Each row of a before or after table is a point. The points were changed in one or more steps. Then noise was added and the rows were shuffled. The steps act on how far a point lies along the listed directions, d1 being the first. Name the steps. A step turns or swaps two directions, mirrors them in a line or flattens them onto one, adds a multiple of one to another, or multiplies one. Angles are multiples of 10 degrees, from the lower direction toward the higher: turns from -170 to 170, lines from 10 to 170 but not 90. Use the fewest steps. Two steps may share a direction if one is a turn and the other turns, adds or multiplies; they go together, in the order done. Otherwise the lowest direction goes first.

Directions:
(1): 0.35,0.18
(2): 0.18,-0.35
Before (8 x 2):
-0.08,-0.47
0.01,0.06
0.14,-0.30
0.12,-0.09
-0.02,0.03
0.15,0.22
0.33,0.09
-0.10,0.03
After (8 x 2):
0.21,-0.19
0.55,0.12
0.22,0.38
-0.06,-0.89
0.28,-0.59
0.01,0.11
-0.04,0.06
-0.17,0.07
Steps: multiply d1 by 1.6; multiply d2 by 2

Directions:
(1): -0.32,-0.35,0.24,-0.17
(2): -0.32,-0.07,-0.38,0.23
Before (11 x 4):
0.29,0.31,-0.26,0.41
0.18,0.27,-0.20,0.13
-0.44,-0.04,-0.18,0.00
-0.28,-0.06,0.09,-0.15
0.25,-0.09,0.30,-0.36
-0.28,0.00,-0.71,0.52
0.75,0.49,-0.15,0.06
0.02,-0.09,0.07,-0.27
-0.18,-0.19,-0.17,0.19
-0.09,-0.10,0.24,-0.09
0.32,0.01,0.30,0.02
After (11 x 4):
0.17,0.31,-0.73,0.40
-0.21,0.00,-0.38,0.46
0.19,0.05,0.01,-0.23
-0.18,-0.31,0.12,0.01
0.47,0.20,0.00,-0.15
0.34,0.16,-0.01,0.22
-0.35,-0.13,0.16,-0.22
-0.14,0.09,-0.29,0.20
-0.71,-0.55,-0.20,0.17
-0.07,0.02,0.24,-0.23
0.14,0.07,0.25,-0.09
Steps: turn d1 and d2 by -60 degrees

Directions:
(1): -0.11,-0.40,0.60,-0.17,-0.23,-0.22,0.01,-0.14,0.12
(2): 0.22,0.18,0.03,-0.49,-0.25,0.35,0.26,0.14,0.32
(3): 0.18,-0.03,0.17,0.53,-0.14,-0.01,0.36,0.42,0.12
(4): 0.07,-0.21,0.13,-0.27,0.63,-0.05,0.16,0.34,-0.11
Before (9 x 9):
0.14,-0.20,0.00,-0.49,0.50,0.16,-0.16,-0.11,-0.03
-0.04,0.01,0.10,-0.40,0.14,0.01,0.00,-0.25,0.01
-0.10,0.17,-0.25,0.62,-0.16,0.06,-0.10,-0.10,-0.04
0.15,0.45,-0.17,0.40,-0.58,0.12,-0.09,0.00,0.14
-0.01,-0.08,0.16,-0.04,0.49,-0.18,0.14,0.28,-0.06
-0.15,0.02,-0.37,-0.20,0.29,0.13,-0.42,-0.44,-0.19
-0.06,-0.27,0.04,-0.39,0.20,-0.21,-0.24,-0.23,-0.08
0.08,-0.08,0.15,-0.04,0.27,-0.07,0.17,0.33,0.16
0.09,0.02,0.26,-0.12,-0.32,-0.01,0.14,-0.19,0.02
After (9 x 9):
0.01,-0.22,0.07,-0.57,0.09,-0.07,-0.16,-0.17,0.07
-0.13,0.20,-0.20,1.08,-0.26,-0.38,-0.44,-0.18,-0.28
0.02,0.07,0.11,-0.54,0.08,0.09,0.07,-0.22,0.12
-0.27,0.00,-0.25,1.03,0.05,-0.25,-0.33,-0.21,-0.33
-0.17,0.01,-0.38,-0.20,0.31,0.12,-0.45,-0.45,-0.22
0.26,0.07,0.16,-0.39,0.08,0.19,0.35,0.45,0.40
0.35,-0.03,0.03,-0.96,0.29,0.49,0.07,0.02,0.28
-0.01,-0.07,0.28,0.08,-0.24,-0.16,0.05,-0.24,-0.07
0.22,0.11,0.19,-0.53,0.24,0.19,0.39,0.43,0.29
Steps: add 1.5 times d4 to d2

Directions:
(1): -0.55,-0.24,-0.04,-0.41,-0.29,0.24,-0.21,-0.28,0.02,0.15,0.32,0.07
(2): -0.05,-0.06,0.23,0.30,0.04,-0.13,-0.43,-0.39,0.46,-0.15,-0.05,-0.43
(3): -0.04,0.16,-0.19,-0.06,0.31,0.17,0.01,-0.50,-0.36,-0.58,-0.04,0.08
(4): 0.18,-0.12,-0.74,0.11,-0.35,0.00,-0.05,0.10,0.29,-0.28,0.13,-0.02
Before (12 x 12):
0.24,0.08,0.20,0.24,0.14,-0.16,0.11,0.33,0.06,0.07,-0.13,-0.07
0.15,0.08,-0.17,-0.12,0.02,0.13,0.19,-0.08,-0.21,0.01,-0.02,-0.04
-0.09,-0.08,-0.28,-0.30,-0.31,0.17,-0.01,0.02,0.15,0.13,0.12,0.00
-0.18,-0.09,0.26,-0.09,0.06,0.14,-0.14,-0.09,0.07,-0.07,-0.03,0.02
0.15,0.06,0.21,0.38,0.02,-0.15,0.15,0.23,0.12,0.02,-0.03,-0.17
0.14,-0.10,-1.11,-0.21,-0.76,0.12,-0.09,0.09,0.27,-0.17,0.31,0.12
-0.18,0.08,-0.23,-0.05,0.22,0.39,0.16,-0.38,-0.31,-0.52,0.12,0.05
-0.17,0.02,0.05,-0.23,0.18,0.32,-0.10,-0.39,-0.29,-0.27,0.01,0.19
0.25,0.16,0.15,0.04,0.24,-0.04,0.14,0.07,-0.16,0.19,-0.13,0.00
-0.06,0.02,0.12,-0.05,0.01,-0.04,0.05,0.07,-0.15,0.48,-0.04,0.06
0.20,0.02,0.16,0.02,0.11,-0.15,0.05,0.45,-0.03,0.14,-0.06,0.00
0.13,0.10,0.21,0.16,0.15,-0.03,0.03,0.00,0.02,-0.11,0.01,-0.08
After (12 x 12):
0.06,0.13,0.17,0.08,0.37,0.10,-0.05,-0.21,-0.15,-0.46,-0.21,0.02
0.54,0.32,0.09,0.30,0.57,0.02,0.17,-0.07,-0.34,-0.50,-0.42,0.11
0.25,0.32,-0.52,-0.09,0.34,0.23,0.15,-0.49,-0.39,-0.79,-0.17,0.06
0.56,0.29,-1.34,0.07,-0.10,0.15,0.09,-0.35,-0.24,-1.06,-0.01,0.17
0.51,0.25,-0.04,0.48,0.35,-0.01,0.41,0.28,-0.11,-0.32,-0.25,-0.09
-0.38,-0.31,0.25,-0.38,-0.37,0.02,-0.17,0.44,0.18,0.61,0.29,0.03
-0.15,0.07,0.00,-0.13,0.15,0.09,0.03,-0.25,-0.36,0.17,-0.02,0.12
-0.44,-0.42,0.37,-0.23,-0.58,-0.03,-0.17,0.52,0.49,0.91,0.35,-0.05
-0.44,-0.36,0.35,-0.05,-0.60,-0.02,-0.10,0.34,0.46,0.71,0.39,-0.15
-0.10,-0.14,0.35,0.01,-0.25,-0.05,-0.07,0.28,0.32,0.44,0.20,-0.09
-0.15,-0.18,0.31,-0.24,-0.29,-0.02,-0.03,0.36,0.23,0.89,0.16,-0.03
0.22,0.02,-0.09,-0.06,-0.08,0.04,0.21,0.15,-0.07,0.23,-0.02,-0.08
Steps: multiply d1 by 3; turn d1 and d3 by 110 degrees

Directions:
(1): -0.01,0.23,-0.21,0.06,-0.05,-0.09,-0.16,0.55,-0.44,-0.02,0.14,-0.19,0.48,-0.01,-0.13,-0.21,0.61,-0.20
(2): -0.38,0.05,0.06,0.21,0.27,-0.40,0.46,-0.15,-0.57,-0.27,0.16,-0.10,0.17,-0.32,0.18,0.01,-0.36,0.07
(3): 0.06,0.10,-0.22,-0.20,-0.40,0.42,0.33,0.19,0.01,0.38,0.04,-0.13,0.18,-0.57,0.14,0.36,-0.26,-0.26
(4): 0.13,0.36,-0.09,-0.06,0.27,0.18,0.08,0.14,0.37,-0.29,0.38,-0.22,-0.22,-0.07,0.23,-0.61,-0.23,-0.39
Before (14 x 18):
-0.33,-0.01,0.00,0.20,0.19,-0.39,-0.26,-0.01,-0.18,-0.25,-0.14,0.37,0.23,0.52,-0.31,0.08,0.37,0.44
0.07,-0.31,0.11,-0.02,-0.21,-0.16,0.11,-0.27,-0.01,0.23,-0.12,0.19,-0.09,0.00,0.04,0.40,-0.18,0.23
0.08,-0.32,0.03,-0.16,-0.38,0.36,-0.03,-0.49,0.30,0.30,-0.28,0.23,-0.08,-0.07,-0.08,0.57,-0.10,0.15
0.23,-0.02,-0.12,-0.06,-0.20,-0.18,-0.72,0.35,-0.05,0.45,-0.24,-0.06,0.38,0.48,-0.51,0.09,0.89,0.13
-0.28,0.02,-0.04,0.18,0.07,-0.20,0.24,-0.15,-0.64,-0.21,0.16,-0.14,0.03,-0.41,0.11,0.15,-0.25,0.15
-0.15,-0.09,-0.04,0.26,0.15,-0.16,-0.13,-0.02,-0.28,-0.09,0.01,0.08,0.20,0.22,-0.16,-0.20,0.09,0.20
0.10,-0.24,0.19,0.01,-0.07,0.16,-0.31,-0.07,0.10,0.11,-0.38,-0.03,-0.09,0.32,-0.07,0.17,0.33,0.32
-0.07,-0.48,-0.05,-0.24,-0.57,0.32,-0.04,-0.01,-0.09,0.60,-0.59,0.32,0.14,-0.12,-0.14,1.11,0.07,0.15
-0.27,-0.34,0.30,-0.05,-0.07,-0.18,0.01,-0.34,0.12,0.10,-0.24,0.12,-0.15,0.29,-0.11,0.16,-0.02,0.33
-0.22,-0.20,0.09,-0.03,0.22,-0.48,-0.41,0.37,-0.52,0.07,-0.34,0.17,0.50,0.44,-0.30,0.05,1.03,0.27
-0.30,-0.05,0.15,-0.01,-0.10,-0.07,0.44,-0.39,-0.01,0.14,-0.08,-0.03,-0.03,-0.12,-0.04,0.18,-0.40,0.30
0.15,-0.07,0.16,0.02,-0.11,-0.08,-0.63,0.14,-0.12,0.09,-0.11,0.27,0.10,0.57,-0.27,0.02,0.64,0.20
0.05,0.22,-0.20,-0.01,0.04,0.12,0.28,0.05,0.16,-0.13,0.26,-0.13,-0.34,-0.16,0.26,-0.15,-0.32,-0.38
-0.37,0.03,0.04,0.10,0.24,-0.26,0.78,-0.17,-0.37,-0.07,0.16,-0.16,-0.02,-0.74,0.41,-0.06,-0.68,-0.22
After (14 x 18):
0.27,-0.31,0.18,-0.18,-0.10,0.01,-0.44,-0.50,0.75,0.47,-0.38,0.19,-0.40,0.39,-0.27,0.31,-0.15,0.36
-0.24,-0.11,-0.08,-0.05,-0.18,0.14,0.29,-0.30,0.19,0.21,-0.23,0.35,0.02,-0.11,-0.07,0.69,-0.45,0.31
-0.20,-0.59,0.35,-0.26,0.08,-0.04,0.10,-0.59,0.39,0.34,-0.59,0.43,-0.32,0.07,0.03,0.66,-0.36,0.45
-0.11,-0.21,-0.05,0.11,-0.06,0.17,0.19,-0.27,-0.02,0.17,-0.09,0.14,0.00,-0.09,0.00,0.16,-0.46,0.23
0.04,-0.10,-0.10,0.00,-0.27,-0.22,0.04,0.18,-0.37,0.29,-0.02,0.04,0.31,-0.06,-0.04,0.28,0.31,0.05
-0.12,-0.34,-0.02,0.02,-0.19,-0.17,-0.50,0.29,-0.41,0.21,-0.42,0.28,0.39,0.43,-0.38,0.52,0.91,0.16
-0.48,0.02,0.07,0.33,0.36,-0.65,0.41,0.13,-0.89,-0.24,0.16,-0.18,0.33,-0.34,0.15,-0.27,0.03,-0.04
0.24,-0.16,0.18,-0.20,-0.27,0.37,-0.17,-0.25,0.43,0.33,-0.15,0.34,-0.31,0.12,0.03,0.39,-0.26,0.15
-0.30,-0.07,0.02,0.27,0.09,-0.39,0.11,-0.22,-0.75,-0.26,0.05,-0.06,0.06,-0.24,-0.01,0.20,-0.12,0.28
-0.25,-0.11,0.03,-0.20,-0.42,0.10,0.19,0.12,-0.11,0.41,-0.12,-0.08,0.23,-0.20,-0.07,0.35,0.09,-0.03
0.09,-0.03,-0.21,-0.04,-0.33,0.17,-0.27,0.15,-0.22,0.15,-0.08,0.02,0.47,0.08,-0.24,0.13,0.71,-0.08
0.04,0.26,-0.23,0.13,0.10,-0.12,0.08,0.21,-0.07,-0.25,0.30,-0.18,-0.20,0.04,0.13,-0.34,0.07,-0.38
-0.34,0.12,-0.04,0.04,-0.22,-0.16,0.29,0.11,-0.44,0.19,0.00,-0.17,0.46,-0.14,-0.18,0.04,0.23,0.15
0.14,-0.18,0.05,-0.10,-0.25,0.40,-0.10,0.05,0.15,0.26,-0.27,-0.15,-0.04,-0.01,0.08,0.24,0.13,0.17
Steps: turn d1 and d3 by -140 degrees; add -0.3 times d2 to d4

Directions:
(1): -0.26,-0.20,0.01,-0.08,-0.23,-0.34,0.38,-0.14,-0.21,0.44,0.08,0.41,0.51,0.23,-0.05,0.12,0.32,0.37,-0.01,-0.50,0.03,-0.20,0.02,0.16,0.34,0.06,-0.13,0.00,0.38,-0.47,-0.15,0.46
(2): -0.25,0.01,-0.16,-0.06,-0.64,-0.29,0.22,-0.11,-0.18,-0.06,0.14,-0.19,-0.15,0.30,0.11,0.42,0.25,-0.53,-0.32,-0.02,-0.15,0.13,0.44,0.45,-0.19,0.08,0.18,-0.37,0.01,-0.03,0.11,-0.56
(3): 0.26,-0.42,-0.18,0.16,-0.14,0.38,-0.17,0.58,-0.18,-0.20,0.12,0.37,0.33,0.18,0.40,-0.25,-0.44,-0.07,-0.16,-0.08,-0.48,-0.27,0.18,0.06,0.20,-0.23,0.18,-0.29,0.38,0.21,0.28,0.01
Before (14 x 32):
-0.13,0.10,0.15,-0.18,0.34,-0.20,0.18,-0.28,0.18,0.22,-0.23,-0.03,-0.05,-0.20,-0.36,0.08,0.17,0.39,0.40,0.01,0.42,0.03,-0.23,-0.21,0.12,0.04,-0.13,0.35,-0.13,-0.20,-0.29,0.39
0.37,0.08,0.06,0.17,0.24,0.34,-0.33,0.27,0.04,-0.18,-0.19,0.06,0.00,-0.10,0.04,-0.26,-0.43,0.13,0.04,0.20,-0.18,-0.08,-0.07,-0.18,0.03,0.03,-0.08,0.06,-0.06,0.18,0.14,0.05
0.45,-0.12,-0.05,0.35,0.29,0.60,-0.39,0.66,0.09,-0.44,0.05,0.18,0.04,-0.23,0.43,-0.48,-0.67,-0.14,-0.01,0.16,-0.43,-0.25,-0.22,-0.10,0.11,-0.26,0.13,0.01,0.03,0.50,0.35,0.07
-0.27,0.04,0.10,-0.02,-0.41,-0.40,0.41,-0.23,-0.19,0.28,0.22,0.12,-0.04,0.19,-0.01,0.28,0.42,-0.15,-0.13,-0.19,0.15,-0.03,0.26,0.37,0.13,0.16,-0.09,-0.08,0.09,-0.34,-0.01,-0.04
0.23,0.08,0.19,0.08,0.39,0.37,-0.28,0.24,0.13,-0.26,-0.06,0.01,-0.05,-0.27,0.01,-0.33,-0.41,0.20,0.24,0.16,0.01,-0.10,-0.25,-0.44,0.04,-0.09,0.00,0.11,-0.14,0.27,0.00,0.10
0.41,-0.04,-0.06,0.09,0.10,0.48,-0.41,0.38,0.19,-0.53,0.09,-0.01,-0.06,-0.09,0.28,-0.18,-0.58,-0.30,-0.02,0.38,-0.38,0.00,0.04,-0.09,-0.10,-0.22,0.26,-0.21,-0.19,0.41,0.25,-0.38
0.19,-0.06,0.01,0.11,0.09,0.23,-0.29,0.32,-0.02,-0.22,-0.05,-0.12,-0.18,-0.14,0.12,-0.19,-0.37,-0.17,-0.07,0.20,-0.14,-0.11,0.16,-0.13,-0.09,-0.01,0.25,-0.22,-0.07,0.25,0.16,-0.14
0.20,0.24,0.12,0.05,0.35,0.00,-0.26,0.08,0.05,-0.19,-0.05,-0.25,-0.39,-0.33,-0.17,-0.05,-0.12,0.00,0.14,0.20,0.06,0.09,-0.05,-0.23,-0.18,0.10,-0.06,0.02,-0.32,0.36,-0.06,-0.17
0.06,0.21,0.14,-0.11,0.14,-0.07,-0.07,-0.10,0.09,-0.05,0.00,-0.29,-0.13,-0.07,-0.15,0.09,0.01,-0.01,0.03,0.14,0.12,0.17,-0.04,0.00,-0.16,0.05,0.07,0.13,-0.14,0.07,-0.02,-0.13
0.16,-0.18,0.01,0.10,0.06,0.23,-0.11,0.31,-0.02,-0.12,0.04,0.09,0.10,0.03,0.30,-0.04,-0.27,-0.19,-0.02,0.06,-0.18,-0.16,0.03,-0.06,-0.02,-0.14,0.12,-0.17,0.05,0.24,0.09,-0.18
-0.07,-0.11,-0.04,-0.08,-0.04,-0.07,-0.11,0.10,-0.11,-0.02,0.11,0.15,0.23,0.05,0.05,0.06,-0.13,0.08,0.03,-0.10,-0.15,-0.16,0.08,0.13,0.14,-0.11,0.00,-0.19,0.18,-0.09,0.12,0.08
0.20,-0.07,0.07,0.01,0.48,0.28,-0.10,0.32,0.12,-0.08,-0.05,0.19,0.31,-0.15,-0.01,-0.47,-0.21,0.35,0.13,-0.10,-0.10,-0.19,-0.19,-0.27,0.34,-0.15,-0.20,0.16,0.16,0.08,-0.03,0.49
0.33,-0.40,-0.01,0.12,0.29,0.32,-0.06,0.52,-0.11,-0.16,-0.06,0.29,0.33,0.02,0.23,-0.27,-0.42,0.17,-0.07,0.06,-0.33,-0.19,-0.04,-0.17,0.31,-0.21,0.07,-0.09,0.27,0.14,0.09,0.29
0.14,-0.17,-0.08,0.04,-0.20,0.12,-0.09,0.38,-0.20,-0.07,0.05,0.19,0.25,0.22,0.18,-0.07,-0.21,-0.06,-0.04,-0.13,-0.23,-0.28,0.20,-0.01,0.11,-0.19,0.08,-0.17,0.15,0.19,0.11,-0.10
After (14 x 32):
-0.01,0.39,0.08,0.00,-0.17,0.07,-0.17,-0.06,0.12,-0.52,-0.01,-0.62,-0.69,-0.14,0.00,0.17,-0.14,-0.61,-0.07,0.48,0.02,0.28,0.19,-0.04,-0.49,0.09,0.21,-0.19,-0.52,0.44,0.10,-0.84
0.05,-0.16,-0.11,0.02,-0.33,0.01,0.00,0.31,-0.23,-0.04,0.07,0.15,0.24,0.27,0.17,0.05,-0.13,-0.13,-0.08,-0.16,-0.23,-0.25,0.27,0.09,0.09,-0.15,0.09,-0.23,0.15,0.14,0.09,-0.19
0.23,0.26,0.15,-0.05,0.34,0.14,-0.25,-0.01,0.19,-0.20,-0.03,-0.37,-0.27,-0.19,-0.12,-0.06,-0.18,-0.04,0.07,0.31,0.11,0.20,-0.13,-0.15,-0.23,-0.01,0.09,0.18,-0.24,0.26,0.03,-0.20
-0.19,-0.16,-0.03,-0.11,-0.18,-0.22,0.04,0.03,-0.18,0.11,0.14,0.24,0.36,0.15,0.05,0.16,0.00,0.14,0.00,-0.26,-0.13,-0.20,0.13,0.24,0.22,-0.06,-0.03,-0.22,0.29,-0.25,0.07,0.15
0.22,0.26,-0.20,0.26,-0.30,0.30,-0.34,0.34,0.12,-0.80,0.10,-0.64,-0.78,-0.12,0.44,0.10,-0.40,-1.14,-0.35,0.62,-0.42,0.22,0.28,0.34,-0.56,-0.08,0.41,-0.34,-0.47,0.77,0.49,-1.09
-0.34,0.15,-0.08,-0.18,-0.42,-0.40,0.37,-0.18,-0.09,0.01,0.10,-0.23,-0.01,0.21,-0.08,0.30,0.44,-0.34,-0.26,-0.16,-0.05,0.13,0.39,0.40,0.00,0.11,-0.05,-0.22,0.01,-0.14,-0.05,-0.28
-0.10,-0.29,0.22,0.03,0.04,-0.21,0.41,0.00,-0.21,0.61,0.18,0.78,0.64,0.12,-0.02,-0.17,0.25,0.68,0.15,-0.57,0.16,-0.43,-0.13,0.03,0.67,0.03,-0.31,0.20,0.50,-0.59,-0.14,0.90
0.56,0.27,-0.11,0.14,0.11,0.69,-0.73,0.41,0.39,-1.04,0.05,-0.63,-0.80,-0.24,0.33,-0.10,-0.79,-0.96,-0.12,0.96,-0.41,0.33,0.17,-0.09,-0.61,-0.21,0.47,-0.32,-0.70,0.93,0.42,-1.16
0.28,0.14,-0.01,0.13,0.10,0.35,-0.48,0.34,0.09,-0.54,-0.08,-0.51,-0.61,-0.23,0.16,-0.13,-0.48,-0.58,-0.12,0.55,-0.16,0.09,0.24,-0.14,-0.41,-0.01,0.37,-0.29,-0.38,0.57,0.27,-0.61
0.14,-0.07,-0.02,0.08,-0.03,0.22,-0.16,0.27,0.02,-0.27,0.04,-0.14,-0.14,0.01,0.32,0.07,-0.26,-0.46,-0.09,0.22,-0.20,-0.03,0.13,0.01,-0.21,-0.11,0.18,-0.24,-0.10,0.38,0.13,-0.48
-0.38,0.10,0.10,-0.26,0.00,-0.52,0.44,-0.47,0.05,0.39,-0.17,-0.04,0.01,-0.01,-0.38,0.35,0.47,0.30,0.29,-0.18,0.45,0.06,-0.06,0.04,0.14,0.14,-0.12,0.23,-0.05,-0.44,-0.34,0.31
-0.08,-0.22,-0.13,-0.02,-0.45,-0.20,0.30,0.12,-0.27,-0.14,0.04,-0.10,0.02,0.29,0.20,0.36,0.09,-0.44,-0.38,0.06,-0.30,0.07,0.42,0.36,0.00,0.00,0.21,-0.42,0.12,-0.01,0.08,-0.39
0.34,0.44,0.10,0.09,0.43,0.20,-0.51,0.13,0.20,-0.55,-0.10,-0.66,-0.88,-0.46,-0.12,-0.04,-0.30,-0.41,0.09,0.61,0.03,0.30,0.01,-0.27,-0.50,0.08,0.06,-0.03,-0.66,0.74,0.07,-0.67
0.20,0.33,-0.02,0.11,-0.17,0.14,-0.28,0.06,0.04,-0.40,-0.14,-0.45,-0.53,-0.01,0.03,0.14,-0.24,-0.51,-0.18,0.47,-0.17,0.23,0.26,0.11,-0.39,0.17,0.10,-0.16,-0.38,0.34,0.22,-0.70
Steps: multiply d1 by 2.5; mirror d2 and d3 in the line at 70 degrees
